Each row of a before or after table is a point. One or more steps were done to the points. Then noise was added and the rows were shuffled. The steps act on how far a point lies along the listed directions, d1 being the first. What was done? A step turns or swaps two directions, mirrors them in a line or flattens them onto one, adds a multiple of one to another, or multiplies one. Angles are multiples of 10 degrees, from the lower direction toward the higher: turns from -170 to 170, lines from 10 to 170 but not 90. Use the fewest steps. Two steps may share a direction if one is a turn and the other turns, adds or multiplies; they go together, in the order done. Otherwise the lowest direction goes first.

Directions:
(1): [-4.3  3.3]
(2): [-3.3 -4.3]
Before (11 x 2):
[[ 1.9 -0.8]
 [ 0.8  9.3]
 [ 1.6  4.0]
 [ 1.7 -0.6]
 [-6.3  7.0]
 [-0.2 -2.6]
 [ 6.0  3.0]
 [ 3.4  3.8]
 [ 1.4 -0.5]
 [ 1.4  4.1]
 [-4.9 -2.1]]
After:
[[ 1.1  0.9]
 [ 2.8 -3.6]
 [ 1.6  1.2]
 [ 3.2 -8.8]
 [ 3.0 -3.2]
 [ 6.7 -1.1]
 [-5.4  0.6]
 [-4.6 -8.9]
 [ 4.3 -3.3]
 [ 1.7  1.0]
 [-0.8  2.7]]
Steps: swap d1 and d2

Directions:
(1): [-3.7 -2.5 -4.7  2.8  4.4  4.6]
(2): [-0.9 -5.9 -1.6 -4.7 -5.0  2.1]
(3): [-3.2 -5.0  1.9  4.8 -0.9 -5.3]
(4): [ 0.3  1.9 -7.8 -0.3 -1.6 -4.8]
(5): [ 2.4  1.2 -0.9  6.0 -5.8  3.5]
(6): [ 7.7 -4.4 -1.0  0.9  3.0 -0.7]
Before, 10 rows:
[[-1.8 -0.1 -2.9 -1.9 -2.3  2.5]
 [ 6.3  3.5  1.1  3.1  2.6  5.3]
 [-6.2 -2.1  3.4  5.3  2.5  2.1]
 [ 5.7  0.8 -2.5 -1.3 -5.2  1.5]
 [-5.7  4.3 -4.3 -2.1  2.5  6.2]
 [ 0.2 -1.4 -1.2 -2.6  7.5 -4.0]
 [ 4.1 -5.6 -5.4  0.0  4.5  0.9]
 [ 4.9 -2.4  4.2 -5.0  1.1  4.4]
 [-1.0 -1.3  0.0  0.6  1.2 -0.1]
 [ 7.1  2.8 -3.0 -1.9 -8.0  0.2]]
After (10 x 6):
[[  3.4  -0.3  -1.7  -2.5   6.3   6.0]
 [ -2.2  -3.6  -5.8   4.9   1.0  -4.0]
 [  3.4   5.0   3.7   0.8  -4.0   4.6]
 [  4.2   9.6   0.0  -3.3   1.7  -3.3]
 [ -0.1  -0.8  -0.6  -0.2   1.7  -0.1]
 [  0.9   3.6  -7.7  -0.8  -4.0   4.9]
 [-10.5   0.6  -2.0   0.4   1.2   3.7]
 [  4.3   5.9   6.7   1.0  -6.9   5.4]
 [ -1.1  -4.3  -2.1  -7.5   7.5  -0.2]
 [ -1.9   1.7   3.2   2.0   0.1   1.7]]
Steps: turn d2 and d4 by -150 degrees; add 0.7 times d2 to d1; turn d3 and d6 by 50 degrees; multiply d5 by 1.3
